Rows are points. The ring and each string are closed loops that go straight from each point to the next, and from the last back to the first. Before rounding, they use only three directions, however many columns there are. How many times does the string pass through the ring? Passing back the other way cancels.

Ring (8 x 4):
[[ -1 -10  25  22]
 [  8 -23  40  -7]
 [ 16 -40  18 -37]
 [ 13 -42  -4 -38]
 [ -1 -31 -26 -21]
 [-17 -10 -34  18]
 [-17  -5 -27  32]
 [ -8  -5   0  37]]
String, 20 rows:
[[-15  -3  32  13]
 [  2 -11  50  11]
 [ -5 -11  52  -3]
 [ -8 -13  40  -9]
 [  9 -29  48 -30]
 [ 50 -68  12 -54]
 [ 40 -62  -1 -51]
 [ 41 -70 -13 -67]
 [  1 -34   0 -39]
 [ 21 -56 -45 -49]
 [ 12 -44 -48 -25]
 [  5 -31 -30  -6]
 [-21  -6   5   3]
 [-10 -14  -3   5]
 [ -1 -21 -39  20]
 [ -8  -9 -64  56]
 [-27   7  -4  39]
 [-21   0  15  16]
 [ -6 -11   4  19]
 [ -5 -12  11  12]]
Times through: 0

Ring (9 x 11):
[[-37 -10  25 -19 -13 -13  14  13  22 -22 -18]
 [-48  -2  36  -9 -13 -18  10  18  26 -30  -8]
 [-32   9  31   3   0 -10   9  20  22 -20  12]
 [  3  16  10  11  13   1  13  18  13   1  28]
 [ 41  17 -17  13  21   9  20  14   5  23  36]
 [ 62  14 -35  10  22  12  25  10   0  37  35]
 [ 57   2 -36  -5  18  13  26   5  -1  35  17]
 [ 27  -7 -18 -15   9   9  22   6   5  18   0]
 [ -7 -11   4 -20  -2  -1  18   8  13  -3 -13]]
String, 25 rows:
[[-52 -10  40 -20   5   5   5  15  17 -27 -14]
 [-62 -14  41 -23 -23 -22  11  15  29 -38 -28]
 [-35  -8  16 -14 -48 -51  24  14  37 -28 -25]
 [-67  -5  49 -13 -18 -21   7  19  30 -41 -16]
 [-49  -1  44 -10  15  11   1  18  15 -26   1]
 [-11   3  13  -4   3  -3  14  15  16  -7   7]
 [-55   4  50  -5  14   8   0  20  18 -30   6]
 [-55   8  52   0  17   9  -2  22  18 -30  12]
 [-10   4  15  -3  12   5  11  15  12  -5  11]
 [ 28  15 -13  12  -3 -15  23  15  16  12  25]
 [ 15  11  -2   6   9   0  17  15  12   8  22]
 [-13   4  19  -4  20  14   8  15   9  -5  13]
 [ 37  20 -10  15  35  22  14  15   0  23  44]
 [121  27 -76  27  15  -2  40   7  -2  66  55]
 [118  22 -74  21  25  11  37   6  -7  68  53]
 [ 19   6  -2  -1  33  27  12  12   0  15  23]
 [ 53   7 -28   0  31  25  21   8  -4  34  27]
 [117   6 -80   2  20  14  40  -1  -9  69  29]
 [ 30  -2 -14 -11  30  28  17   7  -3  22  12]
 [ -3  -1   9 -10  19  16  12  12   7   2   7]
 [ 39  -3 -28 -10   1  -2  27   6   8  22   3]
 [ -1  -2   5 -10  10   6  15  11  10   1   4]
 [-32 -10  28 -20  18  19   6  12   9 -14  -8]
 [-36 -12  28 -23   8  10   8  11  13 -17 -15]
 [-19  -2  19 -11  10   7  11  13  13  -9   1]]
Times through: 0

Ring (6 x 14):
[[-14 -45  36 -23  42  -9  -3  58 -40  -2 -32  -8  34   7]
 [ -8 -15  21  -2  47 -16   6  18 -21  13 -10  -8  12 -30]
 [-10  47 -16  33   2 -10   2 -51  26  27  15  -1 -22 -69]
 [ -5  53 -26  39 -21   6 -14 -62  39  28   4   5 -27 -80]
 [-33  28  -9   8 -37   3 -13  -8  13  -1  -8   1   5  -3]
 [-39 -20  22 -23  -4  -6  -6  53 -28 -17 -25  -6  37  42]]
String, 31 rows:
[[   7  -65   48  -22   83  -12    0   62  -51   10  -37  -10   32  -22]
 [  26  -54   38   -4   91   -6   -4   32  -35   28  -34   -7   14  -70]
 [  13  -39   35   -3   86  -16    6   26  -33   24  -19   -9   12  -57]
 [ -30    4   16   -4   29  -26   16   17  -19    3    6  -10   14   -1]
 [ -35   18    5    1    3  -19    9    6   -7    1    6   -7   10    2]
 [ -41   23    2    0   -8  -19    8    5   -4   -3    7   -6   11   11]
 [ -39   31    1    6    5  -27   17   -6   -2    3   18   -8    4   -2]
 [ -16   27    2   17   32  -26   17  -22    1   21   18   -8   -8  -46]
 [  22    3    7   27   65  -10    2  -30    2   42   -2   -4  -18 -105]
 [ -17   15   10   10   43  -28   19   -8   -9   18   15   -9   -1  -38]
 [ -28    9   13    0   28  -26   16    9  -15    6    8   -9   10   -9]
 [ -41   11   11   -7    5  -23   12   19  -15   -5    5   -8   18   19]
 [ -14  -32   34  -15   61  -23   13   43  -39    6  -13  -11   25   -7]
 [  27  -71   48  -13  102   -7   -4   50  -47   24  -41   -8   23  -60]
 [  38  -96   59  -21  117    0  -12   68  -58   25  -59   -7   31  -63]
 [   9  -53   36  -13   61   -1  -11   45  -35   13  -40   -5   24  -34]
 [  -6  -26   22   -7   31   -2   -9   29  -21    8  -28   -4   19  -21]
 [ -49    4   13  -16  -13  -15    4   34  -18  -16   -6   -7   28   43]
 [ -62    4   14  -23  -27  -17    5   46  -22  -26   -6   -8   36   70]
 [ -23   -3   10   -4    1   -4   -7   18  -10    1  -17   -3   16   -4]
 [  -8  -15   13   -1   10    6  -17   18   -9    8  -29   -1   14  -24]
 [ -16  -11   11   -4   -2    5  -17   21   -9    2  -28   -1   17   -9]
 [ -14    2    6    4    5   -1   -9    4   -3    9  -15   -2    8  -25]
 [ -56   17    4  -12  -33  -12    1   26   -9  -19   -3   -5   25   48]
 [ -69   11    8  -23  -46  -13    1   44  -16  -31   -7   -6   37   81]
 [ -45   16    5   -6  -18  -13    2   17   -7  -10   -2   -5   19   26]
 [ -17   -9   13   -4    8   -2   -9   20  -12    3  -20   -3   16  -11]
 [  -4  -39   27  -13   30    4  -16   42  -27    4  -39   -3   26  -14]
 [ -12  -73   49  -38   46   -2  -12   88  -55  -10  -52   -7   50   26]
 [ -36  -43   39  -35   26  -16    3   76  -48  -18  -28  -10   47   51]
 [ -36  -33   35  -30   27  -19    7   65  -43  -14  -20  -11   41   42]]
Times through: 0

Ring (6 x 14):
[[ 29 -38 -10  12  -4  30 -20  17   7  37  -2 -16   7 -13]
 [-13   0  52  45  46  11  23 -34  17   9  16 -24  -3 -33]
 [-20   9  51  39  49  15  22 -20   5   6  17 -25  -5 -32]
 [-11 -10   6   4  15  29  -7  18  -8   6  10 -12  -7 -16]
 [ 13 -44 -51 -35 -33  45 -44  55 -15  15   0   3  -4   4]
 [ 42 -55 -50 -17 -34  44 -47  53  -7  42 -10  -7   8   1]]
String:
[[  12  -20   16   25   18   23   -3    0    8   26    5  -20    3  -21]
 [   8  -10   41   47   37   15   13  -21   15   28    8  -28    5  -31]
 [   3   -4   48   50   44   14   18  -24   14   26   10  -30    4  -33]
 [   6  -11   27   33   29   21    4   -3    5   25    7  -24    3  -25]
 [  -4  -16   16   17   18   23    0   -5    7   11   10  -14   -4  -20]
 [ -16  -12   24   18   24   19    7  -18   11    0   16  -11   -8  -22]
 [  -1  -12   20   22   23   23    1    0    4   16    9  -18   -1  -22]
 [  -8    8   53   48   51   15   20  -16    5   19   12  -31    0  -34]
 [ -21   25   77   63   73    9   36  -29    5   13   17  -37   -2  -42]
 [ -29   23   70   52   67   11   33  -27    3    3   20  -31   -6  -39]
 [ -26    1   33   20   35   19   13  -13    3   -5   18  -14  -11  -25]
 [ -11  -15    9    7   14   26   -4    4    1    4   12  -10   -7  -17]
 [   5  -16    6   12   13   29   -9   17   -4   21    5  -17    0  -17]
 [  -5   -7    8    9   19   30   -8   26  -13   15    7  -17   -3  -18]
 [   0  -15   -6   -1    7   34  -17   34  -14   16    5  -13   -3  -13]
 [   5  -24  -12   -4   -1   34  -20   30   -9   17    4  -10   -3  -10]
 [   4  -28  -16   -7   -5   34  -21   27   -5   14    5   -7   -4   -9]
 [  -2  -38  -40  -33  -25   40  -34   38   -9    2    6    6  -10    1]
 [   8  -54  -76  -60  -53   52  -58   68  -18    5    0   16  -10   14]
 [  28  -60  -84  -56  -58   56  -67   84  -23   24   -8    9   -2   15]
 [  39  -58  -75  -42  -50   54  -63   83  -22   37  -12    1    4   11]
 [  48  -75 -103  -62  -74   61  -80   98  -24   38  -16   10    4   21]
 [  27  -60  -67  -41  -49   48  -55   59   -9   23   -5    7   -1    9]
 [  11  -45  -37  -23  -26   38  -33   30    0   13    3    2   -5   -1]
 [  14  -33  -17   -3   -7   34  -23   25   -2   23    2   -9    0   -9]
 [  40  -46  -35   -5  -21   41  -39   48   -7   44   -9  -13    9   -4]
 [  61  -54  -45   -2  -29   44  -48   61   -9   64  -17  -18   18   -3]
 [  36  -40  -21    6  -11   36  -30   35   -2   44   -6  -17   10   -9]
 [  59  -47  -22   17  -12   36  -34   40    0   65  -14  -25   19  -11]
 [  41  -45  -12   17   -7   30  -23   15   11   47   -6  -19   12  -13]
 [  12  -36   -1   11    0   25  -11   -5   16   19    6  -10    0  -15]
 [   3  -27    0    6    4   27  -11    5    6   14    7  -10   -3  -14]]
Times through: 2
